Each point is reached from the start by the listed moves, each made once or not at all, plus a little noise. Say if it took an odd or an even number of moves. Then give how often each move was made.
(in the rows, 128 means zero)

Moves:
(1): [129 127  87 152 142 172]
(2): [161 156  63 143  85 205]
(3): [ 92 128 150 149 112 128]
Start: [159 150 121 100 139 128]
Points:
[130 152 103 146 133 168] -> even (1, 0, 1)
[155 177  38 166  95 249] -> odd (1, 1, 1)

Moves:
(1): [133 129 106 132 147 141 143 156]
(2): [116 108 157 152 157 121  95  88]
(3): [131 128 167  98 143 128 160 176]
(4): [166 113 144 117  81 138 171 145]
(5): [134 196 134 138 127 139 149 129]
(6): [209 164 104 121 153  73 222 192]
Start: [ 96 110 128 128 163 131 105 119]
Points:
[ 90  89 137 153 207 137  88 107] -> even (1, 1, 0, 0, 0, 0)
[ 99 109 129 129 166 134 103 120] -> even (0, 0, 0, 0, 0, 0)
[183 144  84 127 206  87 212 208] -> even (1, 0, 0, 0, 0, 1)
[ 94 152 196 133 209 137 126 128] -> odd (0, 1, 1, 0, 1, 0)
[190 215  90 137 202 100 235 212] -> odd (1, 0, 0, 0, 1, 1)

Moves:
(1): [168 104 105  83 114 117 141 122 131 128 123]
(2): [155 141 143 138 132 124 139 118 130 127 171]
(3): [129 112 134 107 135 143 111 147 126 147 105]
(4): [127 111 120 143 108 113 121 130 150 133 148]
(5): [106 121 129 134 137 118 131 126 124 136 148]
(6): [105 131 131  99  94 166 161 140 133 139 170]
(7): [141 115 125 108 111 108 135 124 115 150 140]
(8): [146 119 135 126 141 153 143 109  97 121 121]
(9): [154 119 142 141 130 119  99 124 126 120 157]
Start: [114 132 119 138 129 126 142 142 136 119 132]
Points:
[131 120 127 114  62 125 187 143 152 158 249] -> even (0, 1, 0, 1, 0, 1, 1, 0, 0)
[131  78  98  59  67 154 163 170 164 154 166] -> even (1, 0, 1, 1, 0, 1, 0, 0, 0)
[195  71 139  51  97 149 178 130  95 164 241] -> even (1, 1, 1, 0, 1, 1, 1, 1, 1)
[150  72 136  96  79 161 146 149 115 163 204] -> even (0, 0, 1, 1, 0, 1, 1, 1, 1)

Moves:
(1): [144 100 116 100 116 107 123 160 101 122 134 116]
(2): [147 124 132 133 126 134 126  94  84 107 160 115]
(3): [115 169 164 130 122 113 124 136 133 109 109 118]
(4): [108  97 151 141 147 128 148 144  86 136 139 156]
(5): [114 120 140 116 134 102 112 142 128 125 146 146]
(6): [136 150 118 159 123 120 137 159 174 128 139 145]
(7): [111 148 137 112 128 145 129 123 121 130 130 136]
(8): [106 126 115 108 115 122 147 148 137 130 164 101]
(9): [130 149 134 111 153 131 143 117 145 118 158 133]
(10): [152 123 156 153 127 108 137 130  97 135 154 134]
(11): [ 98 148 120 154 111 116 158 137  74 139 104 102]
Start: [123 122 128 128 130 134 132 144 134 137  99 121]
Points:
[123 126 163 173 115  81 154 134   7 132 152 104] -> even (0, 1, 0, 0, 1, 0, 0, 0, 0, 1, 1)
[118 143 148 107  99  64 132 215 122  91 184  96] -> even (1, 1, 1, 0, 1, 1, 0, 1, 0, 0, 0)
[111  69 171  88 156  64 175 216  61 133 226 140] -> even (1, 0, 0, 1, 1, 0, 0, 1, 1, 1, 0)
[108 193 149 149  91 100 159 186  54 104 106  85] -> even (1, 1, 1, 0, 0, 1, 1, 0, 0, 0, 1)
[133  70 187 109 165  71 156 198  52 132 192 168] -> odd (1, 0, 0, 1, 1, 0, 0, 0, 1, 1, 0)
